Each row of a before or after table is a point. One or more steps were done to the points. Then noise was added and the rows were shuffled. The steps act on how far a point lies along the listed directions, d1 being the first. Write out the steps. A step turns or swaps two directions, mirrors them in a line or flattens them onto one, adds a multiple of one to another, or multiplies one. Angles are multiples of 10 degrees, from the lower direction toward the higher: turns from -170 to 170, lines from 10 to 170 but not 90. Use the fewest steps. Two steps may share a direction if one is a turn and the other turns, adds or multiplies; they go together, in the order done. Otherwise the lowest direction goes first.

Directions:
(1): [ 4.2  0.3 -3.4]
(2): [-2.1  4.5 -2.2]
(3): [2.7 3.1 3.6]
Before (9 x 3)
[[-2.2  6.0 -1.4]
 [ 1.2 -1.5  1.1]
 [ 2.8  3.3 -4.7]
 [ 0.8  0.7  3.1]
 [-4.4  6.1  1.6]
 [-0.1 -1.4 -4.5]
 [ 3.0 -4.2  2.2]
 [-2.5  2.9 -3.2]
 [-4.1  2.3 -2.0]]
After (9 x 3)
[[ 1.1  1.6 -4.5]
 [-3.0  5.2 -1.4]
 [-1.4  4.5 -3.9]
 [ 3.4  5.2 -1.6]
 [ 3.1 -4.3  2.7]
 [ 0.6 -1.2  1.6]
 [-0.6 -1.5  3.3]
 [-3.8  2.9 -3.9]
 [-6.6  3.7  0.2]]
Steps: add -0.5 times d3 to d2; turn d1 and d3 by 40 degrees

Directions:
(1): [-2.6 -4.1  0.1  1.5  4.4  5.0 -3.1  0.3]
(2): [ 1.5 -2.1 -1.8 -3.2  5.2 -2.2  3.9  3.5]
(3): [ 1.5  6.2  3.3 -2.1  3.5  3.3 -0.2  0.1]
(4): [-5.0 -0.4  4.9 -2.5  0.6 -4.3 -2.2  0.9]
(5): [ 4.6 -1.5 -0.5 -4.0 -1.5 -0.1 -5.9  2.0]
(6): [-1.3 -1.6  2.3 -2.4 -4.3  4.3  3.3  4.1]
Before (8 x 8)
[[ 1.0  5.4  1.0  0.6 -0.8 -3.8  0.8 -1.6]
 [-3.9 -0.5  0.0  1.8  1.2  5.0 -3.0 -1.7]
 [-4.1 -4.3  3.1  0.1  0.4  2.1 -2.6  1.3]
 [ 2.1  5.3  0.6 -2.5  4.1 -2.7 -0.1  1.2]
 [ 1.4  2.4 -2.2  2.5  0.8 -1.7  0.9 -1.4]
 [-1.4  5.6  1.3 -1.4  6.1 -5.0  0.1 -0.8]
 [ 0.2 -0.4 -3.7  5.0 -0.6  1.2  3.5 -3.3]
 [-0.2 -1.1 -0.5  2.2 -0.7 -1.5 -4.5 -0.7]]
After (8 x 8)
[[ 0.2 -2.6  0.6  1.7  1.3  2.2 -7.2 -1.9]
 [-1.2 -0.3 -2.3  5.6 -3.4  2.4  3.4 -3.4]
 [ 2.4  1.3  0.6 -6.9  3.5 -0.8  5.7  7.6]
 [-0.3  0.5 -0.7  1.2 -2.8  0.8  3.5  1.5]
 [ 4.3 -0.6 -1.7 -7.6  1.0  2.0  4.7  8.3]
 [-3.2 -1.0  2.2  3.4 -6.1  1.3 -4.7 -0.7]
 [ 1.9  3.7  1.4 -0.5 -6.6  0.7  0.8  0.4]
 [-3.7  1.1  0.6  4.1 -3.5  7.4 -6.6 -4.4]]
Steps: multiply d2 by 3; mirror d3 and d6 in the line at 10 degrees; swap d4 and d5

Directions:
(1): [ 0.0 -5.8  7.0 -1.4 -0.9  1.3  0.5  0.0 -3.5  0.1 -3.8  2.4 -0.1 -4.5]
(2): [-6.2 -6.2 -5.5  0.7 -1.7 -2.9 -0.3 -0.8 -1.8  1.7 -2.4 -0.5  2.4  1.8]
(3): [-2.2 -0.9  1.4 -1.4  5.1 -0.1 -4.5 -3.2 -4.8  0.1  5.7  2.9 -1.8  2.5]
(4): [ 1.5 -2.0 -1.5 -4.8 -0.7 -7.1  3.5  2.4  0.9 -2.3  3.1  2.4 -3.8 -1.9]
(5): [-6.1  3.9  0.5 -5.6  4.0  0.7 -0.9  3.8  2.1 -0.5 -3.5  1.9  1.5 -1.0]
Before (14 x 14)
[[ -1.0  -5.2   1.7   1.4  -2.8  -0.6   0.5  -1.4  -0.1   1.4  -3.8  -1.8
    1.8  -1.8]
 [  1.2   4.6   6.2  -1.9   1.0   2.4   2.5   4.7   2.4   0.0  -4.9  -0.6
    2.5  -4.3]
 [ -1.9  -2.1   0.8  -1.5  -1.8   2.0   1.0   1.0  -0.1   0.2  -7.6  -0.8
    3.5  -2.6]
 [ -4.5  -1.9   0.3  -3.5   1.7   0.4   0.9  -0.4  -0.5   2.1  -3.1   1.1
    0.4   1.4]
 [ -8.9  -0.7   2.2   3.8   1.6   8.3  -5.7  -1.1  -0.6   4.3 -10.2  -1.7
    4.8   1.0]
 [  7.5   0.8   7.9   8.0  -2.1   9.6  -1.4  -3.7  -4.2   1.3  -0.5  -2.3
    0.4  -0.1]
 [ -2.0  -4.6  -2.3  -0.1  -1.1  -6.7   1.6   0.4  -0.7   0.1  -0.9   0.8
    0.3  -0.2]
 [  0.6  -5.3  -4.0   2.2  -5.6  -5.2   1.1  -0.8   1.5   1.2   1.6  -1.1
   -0.2   1.7]
 [  2.8  -5.3  -1.4   1.6  -1.3  -3.7   2.6  -1.3  -0.7  -0.5   2.6   0.1
    0.0  -0.8]
 [ -5.9  -2.2  -3.9  -0.9   0.1  -2.3   1.5   2.0   1.1  -0.6  -2.5   0.7
   -0.7  -0.2]
 [ -4.1  -2.2  -2.8  -0.9  -0.8  -3.3   0.3   1.3   1.2  -0.1  -3.5   0.7
    1.8  -0.1]
 [ -2.5  -0.7  -6.3   3.4  -2.6  -2.1   3.0   0.5   2.4   1.2  -1.1  -4.1
    1.9   2.7]
 [ -4.1  -1.4   1.5  -4.5   1.6   1.4   1.2   2.9  -0.5  -0.2  -3.4   1.6
    4.0  -3.1]
 [ -2.8  -3.5  -0.2  -1.4  -0.6  -0.1  -2.1   1.5  -0.6   0.0  -2.1   1.0
   -0.4  -2.1]]
After (14 x 14)
[[-15.4  -1.8 -20.0  -1.2   0.8  -9.8  -2.1   1.7   4.3   2.5  -1.8  -2.1
    2.1   8.3]
 [  3.1  -3.3   2.2   5.0   0.1   2.2   1.0  -2.9  -1.7   0.9   0.4  -1.3
    1.9  -0.5]
 [  2.4   1.0 -10.6   5.9  -3.3  -3.0   1.5  -2.0   0.3   1.0   6.3  -3.7
   -0.9   6.7]
 [  2.1  -4.6   2.6   2.0  -4.5  -0.5   0.0  -0.8   0.2   1.5  -1.3  -0.2
    0.8  -1.2]
 [ -3.3  -0.9  -2.9   1.2  -0.3   1.3  -3.9   0.8   0.4   1.1  -1.8  -0.7
    1.4   0.2]
 [ -5.7  -1.7  -0.2  -0.6   0.8   1.3   0.8   1.7   0.7  -0.6  -3.8   1.1
    0.0  -1.9]
 [ -6.4   2.1  -7.8  -1.6  -0.3  -0.3   0.2   1.9   2.8   0.5  -6.1  -2.7
    4.8   1.5]
 [ -6.3   2.0  -3.4  -2.2   2.8   2.9  -0.7   1.8   1.6   1.0  -3.0  -0.4
    5.9   0.4]
 [ -0.8  -3.0   2.4   2.3  -0.2  -0.4  -1.2  -1.3  -1.9   1.3  -3.6  -0.4
    2.6  -0.3]
 [ -2.3  -3.0  -1.4  -1.9  -2.2  -3.5   4.9   3.0   1.7  -0.6  -2.8  -0.1
    0.1  -2.1]
 [ -4.7  -2.6  -5.3   2.8  -2.1  -1.4  -1.2  -1.5   2.2   2.4  -2.7  -3.6
    3.6   2.2]
 [ -5.1  -0.7  -2.6  -2.4   1.5   0.3   0.4  -0.8   0.1   2.2  -2.5   0.1
    0.9   3.5]
 [ -3.3   8.0  -0.2  -2.1   2.6   1.4   1.4   6.3   4.8   0.3  -4.6  -1.7
    4.0  -0.8]
 [ -5.2  -1.1  -1.1  -1.1  -0.7  -1.2  -0.4   1.0   1.3   0.2  -5.2   0.8
    2.8  -0.2]]
Steps: turn d1 and d4 by -120 degrees; add -1 times d1 to d2; add -0.7 times d3 to d5

Directions:
(1): [-3.8 -0.1  1.0 -3.8  3.4 -1.7  2.4  1.8 -4.1 -3.4 -3.3  2.6 -3.9  2.1
 -1.3 -1.0 -5.4 -0.9  3.6 -3.5  2.4  7.5 -0.9  0.2]
(2): [ 2.4 -1.3 -1.0  2.0 -2.2 -5.9 -5.6 -0.2 -3.8  3.0  0.9  1.0 -7.7 -0.4
 -4.6 -1.6  2.4 -3.5  2.6  3.3 -2.6  1.0  1.6 -1.7]
(3): [ 4.6 -2.7  0.5  1.4  4.6  5.3 -5.7 -0.6  3.8 -3.1  2.9  3.9 -0.4 -3.7
 -3.9 -1.6 -4.7 -0.1  0.8  2.1  2.6  0.9 -0.2  3.7]
(4): [ 2.2  0.7  3.7 -1.1 -1.5  1.9  5.5  1.0 -0.8  2.7  0.9  4.4 -4.9 -4.1
 -0.5 -2.6 -1.7 -0.9  0.5 -2.6  1.5 -6.9 -6.0 -3.4]
(5): [ 0.5  4.5 -5.9 -1.6 -2.2 -0.2  0.1  4.7  2.9  0.6 -0.7  3.7  3.3  1.1
 -4.5 -5.6 -0.5  0.9 -0.3 -1.5  2.6 -0.7  5.6 -5.0]
(6): [ 3.4 -9.0  2.8  0.3 -0.6  0.0  4.6  0.2 -0.8 -0.6  0.4  0.4  0.6 -2.4
 -2.0  3.5  1.7  2.7  1.3 -3.1  0.4  0.7  7.9 -3.2]
Before (9 x 24)
[[-0.5 -1.7  2.3  0.6 -0.1 -0.5  0.5 -0.6 -3.2 -1.1 -1.0  0.0 -2.6 -0.2
   2.5  1.1 -1.6 -0.3  0.4 -2.0 -0.4  2.2 -4.0  2.9]
 [ 2.0 -1.3 -0.2  0.5  4.3  3.3 -3.0 -0.5  2.2 -2.9  1.8  1.9  0.5 -1.1
   1.2  0.6 -4.1  1.4  1.2 -0.1  2.6  0.1 -2.4  4.3]
 [-2.9  2.0  1.7 -0.5  0.2  3.2  2.6 -1.2  1.3 -1.8 -1.4 -1.6  3.3  1.7
   4.9  1.8 -2.2  2.2 -1.1 -0.5  2.1 -0.3 -2.3  0.3]
 [-2.9 -0.7  1.6  1.3  1.4 -1.0 -2.2 -1.0 -0.8  0.7 -0.5 -1.4 -0.1  1.8
   1.7  0.4 -2.2 -0.1 -0.1  2.3  0.6  2.6 -1.9  2.8]
 [ 4.4 -1.7 -2.1  2.9  1.6  4.1 -6.4 -0.6  5.5 -1.8  2.6  1.3  4.2 -2.3
  -2.8 -0.1  0.7  1.8  0.2  3.7  0.8 -2.6  2.3  1.7]
 [ 1.7  2.7 -0.9 -0.8 -0.3  4.7  3.8  2.3  3.7  0.2  0.0  5.1  1.3 -3.5
  -2.7 -4.2 -3.0  1.9 -0.8 -4.6  3.0 -4.2 -0.4 -2.9]
 [ 6.4 -1.7 -0.7  2.9  0.8  4.3 -2.0 -0.9  4.9 -0.9  2.2  2.1  1.6 -4.8
  -2.4  1.0 -0.4  0.7 -1.5  2.1  2.1 -4.0  0.0  2.1]
 [ 2.0  4.0 -0.4  1.2  0.4  2.3 -2.2 -2.0  2.4  0.7  1.5  1.7 -1.3 -1.1
  -0.4 -2.7 -1.1 -2.3 -0.8  0.8 -0.1 -4.1 -5.0  1.1]
 [ 4.2 -5.5  2.2  3.9  2.4  2.3 -5.5 -2.9  4.3 -0.5  3.8  0.7 -0.7 -2.7
  -1.1  2.7  1.4  0.5  0.6  4.4 -1.0 -0.9  2.0  2.9]]
After (9 x 24)
[[  3.3   4.1  -0.7   3.7  -5.1  -3.4  -3.7  -3.1  -0.4   6.1   2.4  -0.9
   -5.3  -0.8  -0.4  -2.4   5.3  -4.2  -1.2   3.4  -4.3  -8.0  -4.5  -2.0]
 [ -3.2   0.4   0.5  -1.1   0.1  -3.6   2.5  -0.5  -3.6   0.3  -1.6  -2.4
   -1.6   3.1   5.4   2.9   0.3   0.6   1.5  -2.2  -0.7   0.5  -3.0   1.1]
 [ -1.4   1.2   1.4  -0.1   1.4   3.3   0.0  -0.8   1.4  -2.3  -0.8   0.0
    1.4   0.9   2.6   0.7  -3.4   1.4   0.1   0.6   2.7   0.9  -1.7   0.6]
 [ -1.3  -2.3   2.7  -1.4   2.3  -0.7   0.4   0.4  -4.8  -3.1  -2.0   2.5
   -5.3   0.3   0.5  -0.2  -5.3  -1.2   2.8  -3.2   1.3   6.3  -4.6   3.4]
 [  1.5  -3.1   2.1   5.4  -4.2  -0.1   0.2  -4.6   4.4   4.5   3.3  -7.2
    5.6  -0.2   6.6   7.1  10.4   2.4  -4.6   4.5  -5.6  -8.2   1.5   0.6]
 [ -1.2   4.3   0.1  -1.8  -3.3   2.0   8.9   2.3   1.1   2.4  -1.7   2.7
    1.0  -2.0   0.6  -2.7   0.0   2.0  -1.8  -6.3   1.1  -6.0  -2.2  -5.3]
 [  3.9   1.1  -0.6   4.7  -7.3   0.5   3.9  -3.0   4.2   5.6   1.8  -6.2
    6.5  -2.7   5.4   5.5  10.3   1.9  -6.4   2.5  -3.5 -12.8  -0.8  -1.4]
 [  1.7   0.9  -2.7   5.3  -7.5  -1.1  -1.3  -3.0   4.1   5.3   2.1  -8.1
    9.0   0.6   5.1   4.7  12.7   2.8  -4.9   4.8  -5.6 -10.9   2.3  -2.1]
 [ -3.0  -1.4   1.2   1.0   1.9  -3.3  -3.9  -0.6  -2.9   0.5  -1.1  -0.5
   -3.4   2.4  -0.2  -0.3  -2.9  -1.2   1.5   2.3   0.4   5.3  -1.2   2.5]]
Steps: multiply d1 by 3; add -1.5 times d6 to d2; mirror d3 and d5 in the line at 100 degrees; multiply d4 by 1.3
